Each row is a point. Two turns around zero, p and q, are shown by what they do to some points. Where does a point land after both, in the order given? Backwards means that the second turn is done in reverse. Each puzzle has new turns, and all numbers are rounded.

Turn p:
-23  -12 => -12  -23
62  -17 => 61  21
-36  12 => -36  -11
-4  18 => -14  13
Turn q:
9  49 => 18  46
26  19 => 29  14
-21  -39 => -28  -34
-14  -30 => -19  -27
Where do these land?
q, then p backwards: 54  1 => 39  -38
p, then q: -39  -13 => -30  -28
q, then p: -15  12 => -19  5

Turn p:
-50  -14  -24  -13 => -45  15  13  32
11  23  1  37 => 30  25  14  -19
33  29  50  -6 => 35  -42  14  -35
18  -46  10  -37 => -8  -40  -42  24
13  -37  1  17 => 22  5  -25  26
-25  45  -39  2 => -35  38  26  -29
Turn q:
-6  -61  30  -70 => 47  7  81  26
27  17  9  20 => -10  -5  -30  22
-5  38  11  24 => -41  -4  -21  2
-1  1  30  44 => -22  -45  -15  12
-2  -5  -34  -3 => 18  14  -10  -24
-14  11  -45  -16 => 7  34  -5  -37
Where do these land?
p, then q backwards: -5  30  -4  39 => -12  -10  -22  -42
q, then p backwards: 6  14  16  38 => 5  -22  -2  -37
p, then q: -53  12  -37  1 => -62  -10  15  -14
p, then q: -7  41  37  26 => -1  -2  18  59
p, then q backwards: 17  -39  4  -18 => 30  2  8  34
q, then p: 3  -24  8  -22 => 30  -14  -1  -7
p, then q: 39  -35  -23  -65 => 44  9  6  -74

Turn p:
15  65  18  -26  14  -46 => -4  43  58  -12  -12  47
-44  36  -8  -25  11  9 => 19  51  -14  -16  23  15
-26  -40  -2  22  33  4 => 25  -3  -24  -9  -24  -45
-17  -4  -16  24  -24  4 => -9  6  -12  28  15  -21
-8  -2  5  25  -26  37 => -27  -8  -18  1  32  -25
20  -16  -16  20  15  -5 => 16  -24  15  9  -7  -19
0  -19  2  -35  -38  -47 => -14  3  -16  38  -37  45
26  -20  -6  -40  8  18 => 18  -36  -14  -18  0  32
32  0  22  36  8  25 => -23  -30  24  -22  10  -31
Turn q:
-5  -11  -29  3  76  -11 => 9  22  -73  -14  27  7
10  9  35  -4  -32  -33 => -33  7  25  25  -34  -7
16  39  -9  -4  -32  2 => 12  19  42  23  3  10
5  27  -19  3  -36  16 => 27  1  40  14  4  11
10  -16  -4  56  -22  -1 => 38  -12  0  11  -35  -33
-23  -16  -25  -13  -21  -26 => 3  -15  -6  4  -26  42
-20  -17  8  -9  60  13 => -17  -9  -49  -23  36  -8
18  -18  -18  -15  9  18 => 11  11  -1  -36  6  7
-10  2  62  -18  -1  21 => -51  -22  21  -6  18  -29
Where do these land?
p, then q backwards: -2  2  20  -16  -38  9 => -19  0  10  -31  19  -21
p, then q: -2  34  25  17  -13  -24 => -22  -23  9  37  19  -7
p, then q: -29  -15  -5  -23  -30  18 => 43  3  -15  -2  19  20
p, then q: -39  -26  -30  -9  16  49 => 27  56  -26  -19  -4  29
p, then q: 36  16  -26  -1  10  -4 => -17  1  -3  -22  -3  -40
p, then q: 3  -21  -26  42  27  -8 => -11  25  -8  12  -50  -14
p, then q backwards: 35  38  37  10  27  -24 => 33  -8  15  -36  -49  17
p, then q: -17  -32  26  -14  -20  40 => 23  -10  -21  -16  5  53
p, then q: 15  2  -22  -6  22  -56 => 1  3  44  5  -20  -45

Turn p:
17  7  23  40  -6  1  -22  1 => -22  24  10  -7  -24  30  19  0
-17  21  1  4  26  31  1  -12 => -9  -7  7  20  -3  -22  27  -27
-16  2  36  32  4  21  25  1 => -15  -8  8  -11  11  8  55  0
-27  -28  32  8  20  -14  4  -8 => -14  -41  22  -24  -5  3  13  9
0  -2  28  -22  -21  -31  -12  14 => 24  -1  9  -39  -1  22  -19  -4
12  22  -21  -12  14  -27  21  -8 => 8  20  20  3  15  -32  -19  12
-46  16  -9  2  5  -53  13  3 => 36  -9  26  -26  -20  -37  4  31
34  -13  -28  -43  -16  10  -21  5 => 7  7  -30  18  11  12  -54  -17
26  -14  -55  -13  -20  0  -12  30 => 4  22  -52  13  -5  -5  -42  17
8  -17  -16  -10  -13  56  2  -38 => -6  -19  -16  61  21  20  5  -15
9  4  11  14  7  7  1  11 => -16  11  -2  -9  0  3  12  -5
Turn q:
-15  8  -33  4  -11  -8  7  -8 => -1  -13  -13  17  7  -20  4  25
36  19  27  -8  -34  32  -4  -11 => 21  -41  4  -13  -21  17  -26  -32
28  8  21  -15  25  8  -33  -10 => 23  4  17  2  -12  27  24  -34
-11  45  -33  -5  28  6  2  38 => 17  7  -28  -28  -20  -29  44  21
-41  -6  -17  -6  7  -5  42  -24 => -27  -6  15  8  1  -4  -1  58
2  -8  22  34  -15  -26  -1  -22 => 2  15  22  28  1  -14  -36  -11
-2  -27  11  -17  -26  -3  -15  3 => -9  -11  5  -4  35  10  -11  -19
-18  -7  41  -6  -11  32  -1  -19 => -27  -23  39  -14  -11  11  -11  -17
3  -7  -17  23  19  11  -1  7 => -15  15  -20  11  -17  -3  10  -2
20  -25  -23  -4  19  -46  3  46 => 16  53  -40  -6  36  6  4  8
Where do these land?
p, then q: -27  -15  -22  28  11  16  9  76 => 11  -13  -43  1  48  -13  10  62
p, then q: -40  9  -21  -19  -7  19  9  6 => 14  18  -26  31  7  16  -20  10
q, then p: 10  -16  70  0  -11  18  -29  -4 => 6  -33  45  24  3  36  6  -38
p, then q backwards: -19  9  5  -9  -10  -25  -7  -20 => 7  27  19  -10  -1  -9  4  -20
p, then q: 3  -14  -7  -8  -14  -37  35  1 => 14  29  -14  -30  7  12  23  -17
q, then p: 18  -9  -4  -1  -13  -22  -25  -10 => -33  9  19  16  -6  -1  2  3
p, then q: 15  11  -3  2  -10  15  -33  0 => 0  -31  1  17  -16  -15  -4  -6
p, then q: -8  -16  -12  -1  15  12  -20  -13 => -22  -1  0  18  13  -13  -13  -9
p, then q: 14  3  13  30  4  15  36  -11 => -14  22  9  -25  -25  -8  2  30
q, then p: 10  63  -2  -20  33  -17  -15  -12 => -9  41  1  -18  56  27  -7  14
p, then q: 23  -25  -16  -2  2  7  38  -13 => -18  40  -7  -5  -10  -14  29  0
